Each row of a before or after table is a point. One or more steps were done to the points. Then noise was added and the rows were shuffled. The steps act on how far a point lies along the listed directions, d1 being the first. Write out the steps. A step turns or swaps two directions, mirrors them in a line or flattens them onto one, adds a multiple of one to another, or multiplies one. Angles are multiples of 10 degrees, from the lower direction toward the higher: turns from -170 to 170, lines from 10 to 170 but not 90. Use the fewest steps. Two steps may share a direction if one is a turn and the other turns, adds or multiplies; they go together, in the order done. Otherwise the lowest direction goes first.

Directions:
(1): [-0.20 -0.55 -0.14]
(2): [ 0.09  0.11 -0.59]
(3): [-0.56  0.21 -0.05]
Before, 11 rows:
[[ 0.18 -0.13  0.32]
 [-0.07  0.28  0.56]
 [-0.08  0.11 -0.10]
 [ 0.32 -0.15  0.31]
 [-0.11  0.02  0.21]
 [ 0.47  0.01 -0.62]
 [ 0.06  0.62  0.27]
 [ 0.01  0.07 -0.79]
 [ 0.47 -0.15  0.18]
 [ 0.61 -0.09  0.05]
 [ 0.62  0.08  0.32]]
After:
[[ 0.81 -0.15  0.00]
 [ 0.78  0.05  0.18]
 [-0.08  0.31  0.41]
 [-0.13 -0.02  0.21]
 [ 0.08  0.66  0.00]
 [ 0.27 -0.16  0.33]
 [ 0.62 -0.24  0.16]
 [ 0.42 -0.21  0.31]
 [ 0.60 -0.05 -0.62]
 [-0.14  0.14 -0.10]
 [ 0.01  0.05 -0.74]]
Steps: add -0.5 times d1 to d2; multiply d3 by 1.3

Directions:
(1): [ 0.00  0.30 -0.12  0.69 -0.41  0.41  0.20 -0.15]
(2): [-0.26  0.00  0.21 -0.28  0.28  0.79 -0.14 -0.25]
(3): [ 0.23  0.47 -0.05  0.26  0.60  0.08 -0.18  0.48]
(4): [ 0.51 -0.23 -0.72 -0.22 -0.05  0.30 -0.01  0.04]
Before (11 x 8):
[[ 0.48 -0.37 -0.29 -0.47 -0.13  0.32 -0.30  0.14]
 [-0.01 -0.33 -0.05 -0.37 -0.15 -0.05  0.03 -0.05]
 [-0.07  0.35 -0.02  0.18  0.24 -0.15 -0.04  0.40]
 [ 0.25  0.12 -0.03  0.03  0.28 -0.43 -0.18  0.42]
 [ 0.26  0.14 -0.57  0.43 -0.08  0.74  0.13  0.41]
 [ 0.01  0.21 -0.08  0.45  0.05 -0.12 -0.08  0.15]
 [ 0.03 -0.09 -0.10  0.48 -0.37 -0.12  0.41  0.27]
 [-0.11  0.05  0.13 -0.41  0.29  0.03 -0.03  0.01]
 [-0.41 -0.38 -0.14 -0.47 -0.32 -0.38  0.23 -0.18]
 [ 0.35  0.27 -0.47 -0.02  0.03 -0.06 -0.02  0.13]
 [ 0.07  0.69 -0.45  1.40 -1.05  0.53  0.56 -0.30]]
After:
[[ 0.01 -0.08 -0.10  0.47 -0.36 -0.10  0.40  0.27]
 [ 0.32  0.13 -0.62  0.50 -0.15  0.54  0.16  0.46]
 [-0.04 -0.32 -0.01 -0.43 -0.10  0.09 -0.01 -0.09]
 [ 0.47 -0.36 -0.27 -0.48 -0.13  0.35 -0.30  0.13]
 [-0.53 -0.38 -0.06 -0.58 -0.19 -0.08  0.17 -0.27]
 [ 0.30  0.13 -0.09  0.10  0.22 -0.62 -0.15  0.49]
 [ 0.07  0.70 -0.42  1.38 -1.03  0.57  0.55 -0.32]
 [-0.12  0.04  0.14 -0.42  0.28  0.00 -0.03  0.03]
 [ 0.38  0.27 -0.51  0.02 -0.01 -0.18  0.00  0.18]
 [ 0.04  0.21 -0.12  0.49  0.00 -0.25 -0.06  0.20]
 [ 0.01  0.35 -0.07  0.25  0.17 -0.37  0.00  0.47]]
Steps: add -0.5 times d3 to d2

Directions:
(1): [-0.04 -0.71 -0.04  0.20  0.01  0.74 -0.07 -0.01  0.27 -0.31  0.27]
(2): [-0.23  0.15  0.07 -0.16  0.43  0.28 -0.56 -0.19 -0.55  0.31  0.47]
(3): [-0.33 -0.30  0.68 -0.17 -0.16 -0.19 -0.60  0.01  0.15 -0.07 -0.45]
(4): [ 0.15 -0.43 -0.19 -0.12  0.26 -0.12 -0.02  0.83 -0.51 -0.06 -0.21]
(5): [-0.42  0.12  0.55  0.57 -0.02  0.07  0.40  0.44 -0.04  0.31  0.25]
Before:
[[ 0.33  0.35 -0.15 -0.11 -0.26 -0.58  0.37  0.17 -0.14  0.10 -0.34]
 [-0.35 -0.28  0.96  0.81 -0.59 -0.53  0.76  0.56  0.58 -0.22 -0.43]
 [ 0.30  0.23 -0.23  0.02 -0.31 -0.06  0.39 -0.14  0.23 -0.39 -0.12]
 [ 0.13  0.84  0.11 -0.03  0.51 -0.46  0.41  0.57 -0.91  0.78  0.19]
 [-0.21  0.81  0.14  0.11  0.26 -0.21 -0.08 -0.11 -0.01  0.67  0.43]
 [-0.25 -0.14  0.02 -0.33  0.11 -0.07  0.05 -0.15 -0.10 -0.08 -0.06]
 [-0.15  0.70  0.38  0.24 -0.32 -0.09  0.13 -0.09  0.30  0.51  0.10]
 [-0.09 -0.10  0.05  0.14  0.07 -0.10  0.09  0.16  0.21 -0.21 -0.06]
 [ 0.00  0.31 -0.01 -0.18  0.11 -0.28  0.01 -0.17  0.09  0.25  0.01]
 [-0.26 -0.04  0.49  0.01  0.03 -0.53 -0.10  0.15 -0.13  0.18 -0.03]
 [ 0.02  0.90 -0.18 -0.24  0.13 -0.67  0.29  0.17 -0.29  0.34 -0.06]
 [-0.20  0.49 -0.21  0.03  0.20  0.19 -0.36 -0.55 -0.29  0.44  0.74]
 [-0.14 -0.44  0.31 -0.04  0.22  0.28 -0.75  0.26 -0.28 -0.03 -0.34]]
After, 13 rows:
[[-0.32  0.02  0.48  0.09  0.07 -0.49 -0.03  0.16 -0.15  0.22  0.06]
 [ 0.18  0.04 -0.03 -0.30  0.00 -0.72 -0.21  0.56  0.18  0.09 -0.65]
 [-0.21 -0.05 -0.06 -0.14  0.14 -0.01  0.33  0.00 -0.16  0.00  0.09]
 [ 0.22  0.38 -0.11 -0.06 -0.28  0.04  0.11 -0.48  0.23 -0.29  0.04]
 [ 0.08  0.67 -0.12 -0.57  0.09 -0.78 -0.10 -0.02 -0.21  0.16 -0.35]
 [ 0.12  0.18  0.31 -0.11 -0.47 -0.42 -0.07  0.29  0.40  0.13 -0.61]
 [-0.75  0.12  1.33  0.35 -0.46 -0.20 -0.33 -0.79  0.66  0.00  0.00]
 [-0.24 -0.13  0.24  0.52  0.29  0.50 -0.07  0.51 -0.43  0.27  0.22]
 [ 0.35 -0.50 -0.50 -0.21 -0.09 -0.43 -0.02  0.70 -0.21 -0.20 -0.45]
 [ 0.21  0.34  0.24 -0.87  0.35 -0.76 -0.68  0.11 -0.71  0.33 -0.62]
 [ 0.08  0.15 -0.09 -0.16  0.07 -0.34  0.19  0.09  0.07  0.13 -0.20]
 [ 0.13  0.66 -0.01 -0.20 -0.20 -0.39 -0.04 -0.44 -0.14  0.26 -0.01]
 [-0.16  0.02  0.13  0.10  0.12  0.01 -0.12 -0.14  0.21 -0.14  0.11]]
Steps: swap d2 and d4; swap d3 and d5

Directions:
(1): [ 0.29  0.23 -0.64 -0.39 -0.09  0.22  0.28 -0.19  0.22  0.13  0.54  0.08
  0.57  0.66  0.20  0.08 -0.10  0.39]
(2): [ 0.23  0.09 -0.22  0.04  0.17 -0.07 -0.20 -0.31 -0.64 -0.36  0.49  0.07
  0.10 -0.43 -0.42 -0.74 -0.41  0.18]
(3): [-0.48  0.26  0.03 -0.50 -0.52  0.02 -0.67 -0.31  0.52 -0.01 -0.15 -0.20
  0.25 -0.37  0.21 -0.17 -0.47 -0.06]
(4): [-0.50 -0.01 -0.35 -0.05 -0.23 -0.60  0.50 -0.36 -0.20  0.06 -0.47 -0.28
  0.49 -0.03 -0.51 -0.09  0.43  0.02]
Before:
[[-0.61 -0.07  0.10 -0.07 -0.37 -0.29  0.34  0.30  0.66  0.56 -0.96  0.05
   0.08  0.46  0.23  0.86  0.75 -0.52]
 [-0.48 -0.16  0.15 -0.01  0.02 -0.27  0.65  0.13  0.10  0.22 -0.68 -0.19
   0.05 -0.12 -0.21  0.33  0.55 -0.02]
 [-0.26 -0.14 -0.09  0.50  0.17 -0.25  0.66  0.19 -0.36  0.14 -0.13  0.15
  -0.33  0.39 -0.36  0.13  0.55 -0.22]
 [ 0.15 -0.15  0.29  0.30  0.22  0.13 -0.22  0.41  0.10 -0.08 -0.21 -0.12
  -0.35 -0.01  0.11  0.25  0.11 -0.23]
 [-0.26  0.01  0.11 -0.14 -0.11 -0.29 -0.48 -0.20  0.19 -0.05 -0.23 -0.08
   0.04 -0.61 -0.06 -0.29 -0.22 -0.18]
 [-0.71  0.07  0.25 -0.09 -0.29 -0.11 -0.01  0.12  0.10 -0.08 -0.39 -0.23
   0.06 -0.30  0.02  0.00  0.00 -0.23]
 [ 0.06  0.40 -0.28 -0.07 -0.01  0.19 -0.45 -0.54 -0.33 -0.21  0.56  0.00
   0.28 -0.21 -0.17 -0.63 -0.56  0.43]
 [ 0.18 -0.04 -0.38  0.17  0.40 -0.20  0.59  0.08 -0.17  0.08  0.31 -0.04
   0.05  0.26 -0.23  0.12  0.43  0.16]
 [-1.04  0.05 -0.32 -0.31 -0.86 -0.45  0.17 -0.24  0.75  0.45 -1.19 -0.42
   0.76  0.10 -0.11  0.56  0.60 -0.18]
 [ 0.50 -0.09  0.01  0.08  0.38  0.22 -0.02  0.31  0.03  0.08  0.18  0.26
  -0.15  0.39  0.19  0.38  0.19 -0.24]
 [ 0.41 -0.35  0.39  0.45  0.41  0.33  0.15  0.72 -0.03  0.06 -0.16  0.22
  -0.70  0.18  0.21  0.41  0.54 -0.02]]
After (11 x 18):
[[ 0.31 -0.15  0.24  0.02  0.37  0.55  0.36  0.50  0.24  0.16  0.04  0.23
  -0.38  0.25  0.40  0.55  0.18  0.14]
 [-0.02  0.04  0.36  0.27  0.03  0.43 -0.37  0.42  0.26  0.03  0.27  0.37
  -0.78  0.20  0.33  0.15 -0.24 -0.29]
 [ 0.05  0.12  0.12 -0.15  0.14  0.30 -0.54  0.11  0.44 -0.01  0.42  0.01
  -0.24 -0.19  0.34  0.07 -0.37  0.00]
 [ 0.06 -0.06  0.13  0.00 -0.01  0.30  0.30  0.66  0.67  0.54 -0.37  0.34
  -0.23  0.88  0.58  1.03  0.59 -0.31]
 [-0.08  0.35 -0.50  0.04 -0.02 -0.09 -0.15 -0.60 -0.52 -0.13  0.38 -0.07
   0.41 -0.20 -0.44 -0.61 -0.26  0.42]
 [ 0.24 -0.18 -0.32  0.16  0.36 -0.33  0.51 -0.07 -0.31 -0.01  0.01  0.08
   0.14  0.06 -0.27 -0.09  0.33  0.05]
 [-0.24  0.03  0.20 -0.20 -0.14 -0.06 -0.60 -0.02  0.36 -0.02 -0.41 -0.05
   0.00 -0.27  0.16  0.26 -0.07 -0.46]
 [-0.04 -0.07  0.01  0.17  0.23  0.06  0.68  0.37 -0.19 -0.05  0.05  0.03
   0.01  0.35  0.04  0.26  0.32  0.01]
 [-0.12 -0.24  0.26  0.27  0.12 -0.13 -0.14  0.30  0.07 -0.09 -0.46 -0.27
  -0.23 -0.15 -0.09  0.18  0.20 -0.28]
 [ 0.66 -0.10 -0.50  0.10  0.17  0.52  0.78  0.50  0.48  0.45  0.15  0.32
   0.30  1.38  0.47  1.03  0.62  0.23]
 [-0.32 -0.18  0.68  0.14 -0.10  0.04 -0.54  0.39  0.30  0.02 -0.71 -0.08
  -0.55 -0.53  0.16  0.15  0.29 -0.31]]
Steps: turn d3 and d4 by 130 degrees; turn d1 and d3 by 50 degrees

Directions:
(1): [-0.17  0.10  0.35 -0.15 -0.57 -0.19 -0.54 -0.46  0.06 -0.47  0.56  0.18
 -0.46  0.36  0.02 -0.25  0.37 -0.25 -0.19  0.10  0.01  0.26  0.20 -0.20
  0.15 -0.36 -0.09 -0.99 -0.05  0.22 -0.48  0.25]
(2): [-0.24 -0.27 -0.77 -0.43 -0.21 -0.15  0.58  0.03 -0.64  0.21 -0.30 -0.05
 -0.33  0.10  0.07 -0.47  0.15  0.05  0.17  0.27 -0.35  0.27 -0.34 -0.25
 -0.22 -0.77 -0.66 -0.07  0.20  0.10  0.22  0.02]
Before, 12 rows:
[[ 0.24  0.00  0.31  0.28  0.52  0.32  0.10  0.48  0.31  0.29 -0.29 -0.16
   0.31 -0.38 -0.01  0.44 -0.51  0.13  0.35 -0.13  0.02 -0.30  0.04  0.35
  -0.02  0.53  0.43  0.73  0.11 -0.12  0.26  0.04]
 [-0.10 -0.21 -0.29 -0.09 -0.42 -0.28  0.03 -0.35 -0.07 -0.13  0.18  0.27
  -0.32  0.41  0.11 -0.34  0.28 -0.22  0.00  0.11 -0.24  0.17 -0.12 -0.34
   0.11 -0.68 -0.39 -0.70 -0.03  0.13 -0.29  0.18]
 [-0.03  0.26  1.02  0.53 -0.17  0.07 -1.01 -0.29  0.56 -0.45  0.65  0.11
  -0.17  0.02 -0.06  0.42  0.03 -0.24 -0.15 -0.09  0.23 -0.02  0.64 -0.01
   0.50  0.18  0.35 -0.49 -0.23  0.02 -0.66  0.24]
 [-0.17 -0.43 -1.22 -0.15  0.39 -0.07  1.37  0.57 -0.57  0.91 -1.24 -0.31
   0.42 -0.47  0.00 -0.27 -0.54  0.25  0.43  0.25 -0.42  0.14 -0.74 -0.10
  -0.58 -0.44 -0.50  1.15  0.11 -0.12  0.87 -0.45]
 [ 0.04  0.08 -0.31 -0.17  0.41 -0.09  0.48  0.22 -0.05  0.36 -0.55 -0.18
   0.19  0.04 -0.06  0.12 -0.31  0.07  0.23 -0.03 -0.08 -0.14 -0.25 -0.01
  -0.24  0.17 -0.09  0.55  0.00 -0.29  0.30  0.04]
 [ 0.33  0.06  0.17  0.67  0.61  0.18  0.21  0.27  0.36  0.12 -0.36 -0.16
   0.79 -0.52  0.00  0.67 -0.33  0.14  0.11 -0.26  0.03 -0.30 -0.16  0.44
  -0.03  0.81  0.66  0.81 -0.23 -0.14  0.41 -0.42]
 [-0.13  0.51  0.91  0.27 -0.04  0.16 -0.53 -0.26  0.59 -0.27  0.47 -0.06
   0.01 -0.02  0.00  0.08  0.21 -0.37 -0.32 -0.20  0.39 -0.17  0.50 -0.05
   0.24  0.35  0.58 -0.45  0.07 -0.13 -0.62  0.07]
 [-0.12 -0.33 -0.68 -0.15  0.29  0.00  0.97  0.28 -0.32  0.25 -0.65 -0.15
  -0.05 -0.25  0.20 -0.30 -0.16  0.17  0.41  0.41 -0.05  0.06 -0.40  0.09
  -0.34 -0.42 -0.30  0.50  0.18 -0.24  0.31 -0.21]
 [ 0.24 -0.33 -0.62 -0.02  0.19  0.06  0.47  0.13 -0.21  0.43 -0.37 -0.25
   0.40 -0.29 -0.12 -0.16 -0.14  0.34  0.14  0.12  0.10  0.03 -0.04 -0.10
   0.03 -0.07 -0.32  0.52  0.15 -0.02  0.46 -0.23]
 [ 0.28 -0.26 -0.34  0.12  0.24  0.10  0.26  0.39 -0.10  0.41 -0.54 -0.08
   0.23 -0.27  0.06  0.24 -0.24  0.32  0.23 -0.30  0.17 -0.11 -0.40  0.06
  -0.24  0.38  0.07  0.92  0.15  0.08  0.27 -0.14]
 [-0.09  0.22  0.43  0.06 -0.05  0.06 -0.47 -0.12  0.13 -0.53  0.12 -0.01
  -0.06  0.26 -0.13  0.35  0.06 -0.23 -0.04 -0.08  0.13  0.09  0.06  0.11
   0.17  0.29  0.30 -0.23 -0.22  0.00 -0.47  0.00]
 [-0.16 -0.15 -0.32 -0.14 -0.13 -0.05 -0.11 -0.24 -0.60  0.05  0.05  0.15
  -0.35  0.20  0.09 -0.41 -0.16  0.05 -0.19  0.06  0.08  0.10 -0.10 -0.26
  -0.10 -0.37 -0.14 -0.04 -0.05  0.23  0.05  0.16]]
After, 12 rows:
[[-0.19 -0.08  0.22 -0.30 -0.52 -0.09 -0.25 -0.21 -0.11 -0.28  0.32  0.08
  -0.63  0.24  0.07 -0.31  0.17 -0.22  0.18  0.25 -0.26  0.33  0.07 -0.16
   0.04 -0.64 -0.22 -0.84  0.17  0.29 -0.28  0.45]
 [-0.22 -0.08 -0.50 -0.26  0.08  0.03  0.39  0.20 -0.50 -0.06 -0.47 -0.16
  -0.10  0.16 -0.07  0.06 -0.02 -0.02  0.23  0.12 -0.21  0.18 -0.37 -0.02
  -0.13 -0.23 -0.26  0.28 -0.02 -0.05  0.01 -0.13]
 [ 0.32 -0.12 -0.10  0.46  0.49  0.11  0.27  0.24  0.37  0.31 -0.30  0.06
   0.54 -0.14  0.05  0.37 -0.33  0.06  0.09 -0.22  0.02 -0.38 -0.10  0.12
   0.10  0.42  0.28  0.65 -0.13 -0.23  0.15 -0.16]
 [-0.05  0.32  0.45 -0.16 -0.17 -0.24 -0.45 -0.33  0.30 -0.30  0.25  0.06
  -0.19  0.42 -0.08  0.03  0.06 -0.24 -0.07 -0.03  0.11  0.05  0.16 -0.11
   0.04  0.10  0.13 -0.60 -0.16 -0.10 -0.36  0.31]
 [ 0.08 -0.07  0.33 -0.02 -0.62 -0.14 -0.72 -0.33  0.12 -0.37  0.37  0.20
  -0.44  0.26  0.06 -0.05  0.29 -0.08 -0.12 -0.18  0.25  0.26  0.00 -0.19
   0.04 -0.03  0.07 -0.60  0.03  0.41 -0.50  0.23]
 [-0.28 -0.05 -0.07 -0.12 -0.74 -0.35 -0.17 -0.58 -0.29 -0.55  0.39  0.14
  -0.50  0.28  0.11 -0.37  0.56 -0.28 -0.05  0.25 -0.36  0.52 -0.16 -0.22
   0.00 -0.78 -0.28 -1.20 -0.09  0.39 -0.25  0.05]
 [-0.27 -0.36 -0.86 -0.09  0.13  0.02  0.75  0.35 -0.72  0.52 -0.60 -0.21
  -0.22 -0.25  0.07 -0.17 -0.13  0.16  0.40  0.30 -0.43  0.14 -0.25 -0.25
  -0.11 -0.81 -0.76  0.61  0.20 -0.06  0.35  0.00]
 [-0.02  0.45  1.48  0.52 -0.48 -0.17 -1.33 -0.62  1.11 -0.74  0.81  0.24
   0.09  0.19 -0.14  0.23 -0.03 -0.48 -0.44 -0.15  0.42  0.12  0.54  0.02
   0.30  0.49  0.89 -1.07 -0.47  0.17 -0.83  0.10]
 [ 0.08  0.19  0.86  0.34 -0.01  0.02 -0.51 -0.26  0.73 -0.58  0.40  0.13
  -0.05  0.00  0.11  0.14  0.02 -0.17 -0.08  0.12  0.48 -0.07  0.33  0.25
   0.17  0.35  0.62 -0.47 -0.18 -0.16 -0.55  0.04]
 [ 0.10  0.00  0.12  0.26  0.30  0.13 -0.30 -0.05 -0.14  0.13  0.04  0.10
   0.09 -0.05  0.04  0.05 -0.45  0.13 -0.22 -0.20  0.36 -0.22  0.08  0.00
   0.01  0.40  0.40  0.48 -0.19  0.02  0.10  0.04]
 [-0.39 -0.02 -0.69 -0.32  0.12  0.07  0.89  0.18 -0.55  0.51 -0.52 -0.29
  -0.16 -0.18  0.11 -0.49  0.17 -0.08  0.13  0.16 -0.20  0.04 -0.25 -0.30
  -0.27 -0.63 -0.44  0.29  0.45 -0.15  0.16 -0.13]
 [ 0.26  0.00  0.42  0.17 -0.27  0.00 -0.59 -0.39  0.39 -0.24  0.50 -0.01
   0.16  0.02 -0.15 -0.04  0.15  0.02 -0.20  0.01  0.41  0.10  0.45 -0.10
   0.39  0.15  0.13 -0.53 -0.05  0.15 -0.24  0.01]]
Steps: turn d1 and d2 by 170 degrees
